Rows are points. Each copy is the shape, with its points in the same order, turned, moved and blurred by noise. Some copies are also mirrored. Which?

Shape (5 x 2)
-25  46
-17  -32
14  15
52  -50
-42  -6
Copy 1 (5 x 2)
-55  40
-43  -39
-10  14
34  -47
-69  -18
Copy 1 is: only turned
Copy 2 (5 x 2)
-29  -46
-7  28
15  -24
64  32
-38  8
Copy 2 is: mirrored

Shape (7 x 4)
-20  -1  -5  -60
-16  20  80  -57
26  -24  68  27
32  13  -30  -14
26  -19  -39  14
-1  -15  12  47
34  79  -8  -6
Copy 1 (7 x 4)
-2  11  55  -9
-56  -18  35  -63
-6  -36  -53  -60
20  43  -1  11
54  16  -16  13
14  -40  -40  9
-37  78  -24  18
Copy 1 is: mirrored
Copy 2 (7 x 4)
-14  -11  -51  23
-82  -37  -16  -12
-18  -10  27  -72
42  -38  -11  5
61  -4  -6  -13
19  19  32  -29
17  -77  36  30
Copy 2 is: mirrored

Shape (12 x 8)
-10  -19  46  21  44  -42  8  -16
-4  33  -31  10  -16  -7  12  -38
-8  -4  -44  28  34  16  1  15
46  4  -24  11  13  -13  31  25
-29  71  37  -66  -45  39  -34  11
-68  19  23  -45  -63  26  19  31
8  7  46  45  46  -81  28  25
-94  7  6  -37  -82  21  15  51
-10  32  -15  63  -2  -31  22  14
-39  7  2  -38  -71  -21  -44  23
-4  -8  8  -10  37  -61  62  -2
33  -30  55  51  12  -39  37  -11
Copy 1 (12 x 8)
-61  -28  52  -7  13  -4  27  -25
10  7  -7  19  61  -22  -1  -18
39  -38  38  -6  28  -10  2  12
30  0  24  15  -12  -33  35  -3
7  61  -33  -16  7  71  -56  -45
-13  69  -23  -58  17  37  -35  23
-55  8  96  21  -10  -28  38  -16
-14  74  -19  -62  23  37  -52  65
1  16  62  18  33  -49  -16  3
-29  37  -31  18  6  43  -49  37
-33  14  44  -4  22  -12  79  0
-62  -17  41  -7  -20  -66  30  -31
Copy 1 is: mirrored
Copy 2 (12 x 8)
-25  -26  19  -22  -2  -10  -25  -57
-22  3  -34  18  -31  -44  25  7
4  24  15  26  24  -63  -11  3
-27  -29  26  20  23  -42  12  30
24  44  -19  -10  -79  58  0  49
50  8  7  54  -81  46  -3  6
-82  -45  47  1  11  -4  -55  -32
61  11  -1  95  -80  47  -25  6
-64  0  0  54  -7  -27  -16  -12
29  -8  -49  41  -41  41  -43  31
-32  -62  50  0  -29  -39  -7  -11
-54  -49  26  1  36  6  16  -54
Copy 2 is: mirrored

Shape (14 x 9)
19  -23  1  -23  -59  7  -55  -16  7
-30  -30  46  23  -21  -4  63  77  -21
-26  -55  -11  8  20  -20  18  34  -55
23  -5  -40  -54  -39  12  -27  39  -20
-1  -1  -64  -56  1  62  34  -48  30
-38  -34  49  32  0  12  27  62  -31
67  5  -12  -1  -3  5  -23  0  5
13  44  -44  -81  32  50  -39  -15  39
43  12  6  -87  -29  -35  -19  -28  2
-14  -10  43  30  -8  1  51  54  -90
-36  -23  39  28  3  -27  7  23  -42
3  -6  -8  -33  -22  -33  -39  30  27
41  43  -62  -20  -36  -45  1  -17  15
-69  1  46  31  -38  -2  -17  51  -61
Copy 1 (14 x 9)
23  -13  -1  -61  -43  37  -18  17  2
12  29  60  62  33  43  11  1  67
32  -28  31  22  69  20  24  14  12
4  33  9  -61  6  41  27  16  -26
-81  -20  -42  -57  38  60  -36  -24  -11
13  0  50  38  37  16  16  12  78
25  16  -25  -45  -5  -1  -9  -41  1
-64  32  -66  -89  21  -6  -25  17  -13
17  32  -1  -51  -6  17  -73  11  -55
10  4  99  37  47  -6  19  -24  43
27  -23  44  39  24  -7  -1  19  37
25  27  -25  -14  -14  25  -6  39  -8
-11  20  -34  -6  -27  16  -8  -33  -74
-1  -19  79  28  -13  -8  34  50  50
Copy 1 is: mirrored
Copy 2 (14 x 9)
-14  9  7  -36  -67  -18  15  25  30
-46  14  -11  16  81  9  49  -8  84
-10  -7  -40  27  33  27  -26  0  64
-8  21  19  0  -11  -35  -38  66  42
-1  -59  -20  -34  7  -8  14  110  -30
-18  31  -16  13  59  39  41  -16  71
-8  -25  56  3  -14  -12  -15  13  -2
29  14  11  -39  -9  -13  -32  80  -76
-76  8  -4  -9  -44  -35  -36  30  -28
-44  24  -1  82  51  42  31  3  72
-27  24  -45  34  23  30  22  -26  52
-15  22  -3  -30  -9  -39  -26  3  21
-7  -36  10  15  -18  -92  -14  24  -18
4  62  -48  45  10  10  49  -7  81
Copy 2 is: only turned
